Every row gives one point. The points of each table are mixes of a few directions, plus a little noise. How many directions does each table use, and how many do they share? Where both have some left over, give the other angles between the two spaces (their principal angles), to ten degrees, smallest first.

First (6 x 2):
| -2.8 |  4.1 |
|  3.0 | -4.2 |
| -3.6 |  5.1 |
|  4.1 | -5.9 |
|  2.1 | -3.0 |
| -2.8 |  4.0 |
Second (6 x 2):
| -2.6 |  0.2 |
|  7.0 | -0.5 |
| -1.0 |  0.1 |
| -8.1 |  0.7 |
| -2.5 |  0.2 |
|  7.2 | -0.6 |
Directions: first 1, second 1, shared 0; angles 50

First (5 x 4):
| 11.1 | -4.5 | -1.7 |  6.1 |
| -4.4 |  1.8 |  0.7 | -2.3 |
| -1.7 |  0.7 |  0.3 | -0.9 |
| -7.2 |  2.9 |  1.2 | -3.9 |
|  2.3 | -0.9 | -0.4 |  1.2 |
Second (5 x 4):
|  1.6 | -0.6 |  0.5 | -3.9 |
|  7.5 | -4.9 | -4.0 | -6.8 |
|  0.4 | -1.2 | -2.9 |  4.3 |
| -5.1 |  3.4 |  2.9 |  4.4 |
| -4.4 |  3.3 |  3.5 |  2.1 |
Directions: first 1, second 2, shared 0; angles 40

First (8 x 9):
|  -1.3 |   0.2 |  -0.7 |  -1.1 |  -0.4 |   0.3 |   0.0 |  -1.0 |   0.1 |
|   7.7 |  -1.3 |   3.9 |   7.0 |   2.8 |  -1.5 |  -0.2 |   5.9 |  -0.7 |
|   0.9 |  -0.1 |   0.4 |   0.8 |   0.3 |  -0.2 |   0.0 |   0.7 |  -0.1 |
| -10.1 |   1.7 |  -5.1 |  -9.1 |  -3.7 |   2.0 |   0.3 |  -7.7 |   0.9 |
|  -7.1 |   1.2 |  -3.6 |  -6.4 |  -2.6 |   1.4 |   0.2 |  -5.4 |   0.6 |
|   9.6 |  -1.7 |   4.8 |   8.7 |   3.5 |  -1.9 |  -0.3 |   7.3 |  -0.9 |
|   6.1 |  -1.1 |   3.1 |   5.5 |   2.2 |  -1.2 |  -0.2 |   4.7 |  -0.5 |
|  -5.8 |   1.0 |  -3.0 |  -5.3 |  -2.1 |   1.1 |   0.2 |  -4.5 |   0.5 |
Second (10 x 9):
|   0.5 |  -3.8 |  -0.9 |  -2.2 |   1.9 |   0.8 |   1.8 |  -2.3 |  -5.2 |
|   8.2 |   2.8 |   0.7 |  -0.7 |  -7.0 |   4.1 |   4.5 |  -5.8 |   3.1 |
|  -4.1 |  -4.2 |   2.5 |  -0.9 |   4.0 |  -1.8 |   1.4 |  -0.1 |  -0.8 |
|  -4.7 |  -5.0 |   6.6 |  -1.1 |   3.6 |  -2.1 |   4.9 |  -2.2 |   2.9 |
|  -7.1 |   2.6 |   2.3 |   3.3 |   2.5 |  -3.9 |  -4.5 |   6.5 |   6.0 |
|   4.1 |  -0.6 |  -8.8 |  -1.5 |   0.5 |   2.3 |  -3.8 |   0.4 | -11.3 |
|  -2.6 |   2.4 |  -4.5 |   1.8 |   1.9 |  -1.6 |  -6.8 |   6.1 |  -2.7 |
|  -4.0 |  -0.2 |   4.6 |   1.1 |   1.4 |  -2.3 |   0.9 |   1.3 |   5.4 |
|   0.9 |   2.5 |  -1.4 |   1.1 |  -1.4 |   0.3 |  -1.8 |   1.3 |   0.6 |
|   9.1 |   3.4 |  -0.6 |  -0.7 |  -7.4 |   4.5 |   3.4 |  -5.5 |   2.0 |
Directions: first 1, second 3, shared 0; angles 80

First (11 x 14):
|  -0.4 |  -1.5 |   1.8 |   0.6 |   3.3 |   2.1 |   1.0 |   1.5 |  -1.0 |  -0.4 |  -3.1 |  -2.0 |   0.9 |  -0.6 |
|  -0.4 |  -0.9 |   1.2 |   0.5 |   2.2 |   1.4 |   0.5 |   0.9 |  -0.6 |   0.0 |  -2.0 |  -1.2 |   0.6 |  -0.3 |
|  -0.8 |  -2.5 |   2.9 |   0.9 |   5.5 |   3.5 |   1.2 |   2.5 |  -1.8 |  -0.5 |  -5.0 |  -3.2 |   1.5 |  -0.9 |
|   1.1 |   3.6 |  -4.3 |  -1.5 |  -8.2 |  -4.9 |  -2.0 |  -3.7 |   2.8 |   0.8 |   7.2 |   4.6 |  -2.1 |   1.4 |
|   0.5 |   1.5 |  -1.8 |  -0.4 |  -3.3 |  -1.9 |  -0.8 |  -1.5 |   1.1 |   0.4 |   2.9 |   1.8 |  -0.7 |   0.6 |
|  -1.4 |  -4.1 |   4.5 |   1.6 |   8.6 |   5.4 |   2.1 |   4.1 |  -3.0 |  -0.8 |  -7.8 |  -4.8 |   2.3 |  -1.4 |
|  -0.1 |  -0.4 |   0.4 |   0.2 |   1.0 |   0.7 |   0.3 |   0.5 |  -0.2 |  -0.1 |  -1.0 |  -0.6 |   0.2 |  -0.1 |
|   3.0 |   8.9 | -10.5 |  -3.3 | -19.9 | -12.2 |  -4.9 |  -9.0 |   6.9 |   2.1 |  17.9 |  11.0 |  -5.1 |   3.3 |
|   0.1 |   0.4 |  -0.5 |   0.0 |  -1.0 |  -0.5 |  -0.3 |  -0.3 |   0.5 |   0.1 |   0.7 |   0.5 |  -0.2 |   0.2 |
|  -0.7 |  -2.5 |   2.5 |   0.8 |   4.8 |   3.1 |   1.4 |   2.3 |  -1.8 |  -0.5 |  -4.5 |  -2.7 |   1.2 |  -0.7 |
|  -0.9 |  -2.8 |   3.3 |   1.2 |   6.4 |   3.8 |   1.5 |   2.8 |  -2.2 |  -0.6 |  -5.8 |  -3.4 |   1.8 |  -1.1 |
Second (9 x 14):
|   4.7 | -12.5 |  -3.0 |  -2.6 |  -7.3 |   4.1 |  -0.3 |  -3.6 |   3.1 |   4.3 |  -6.6 |   2.4 |   3.9 |   8.1 |
|   2.5 |   8.7 |   1.4 |  -4.8 |   6.4 |  -4.1 |  -2.6 |   2.4 |   0.9 |   0.7 |   4.2 |   0.0 |   0.1 |  -1.3 |
|  -7.3 |  -1.5 |   0.7 |   5.1 |  -3.1 |   0.4 |   1.1 |  -0.8 |  -1.9 |   0.0 |   1.4 |   2.5 |  -4.5 |   1.1 |
|  -2.9 |  -0.4 |   5.2 |  -5.2 |   2.0 |   2.3 |   2.6 |   4.9 |   2.3 |  -3.8 |  -1.3 |  -2.6 |   3.7 |  -1.5 |
|   7.9 |   4.3 |  -4.7 |   5.6 |   4.5 |  -1.2 |  -1.2 |  -2.9 |  -3.6 |  -1.1 |  -0.9 |  -4.4 |  -0.1 |  -6.4 |
|   2.1 |   3.9 |   2.6 |   2.0 |   8.2 |   0.1 |  -0.7 |   1.8 |  -3.0 |  -0.8 |  -0.5 |  -1.1 |   0.3 |  -0.8 |
|  -3.9 |  -5.2 |   4.8 |   2.2 |   0.1 |   2.7 |   0.0 |   0.5 |  -1.2 |   1.9 |  -1.1 |   7.3 |  -0.4 |  11.2 |
|   2.7 |   2.2 |  -1.9 |  -0.2 |  -5.0 |  -0.3 |   2.7 |  -1.0 |   1.9 |  -6.9 |   2.4 |  -3.3 |   3.1 |  -6.0 |
|  -5.4 |   0.5 |  -5.0 |  -2.1 |  -5.5 |  -3.6 |  -1.9 |  -1.4 |   1.7 |   5.6 |   2.3 |  -0.8 |  -6.0 |  -4.3 |
Directions: first 1, second 6, shared 1
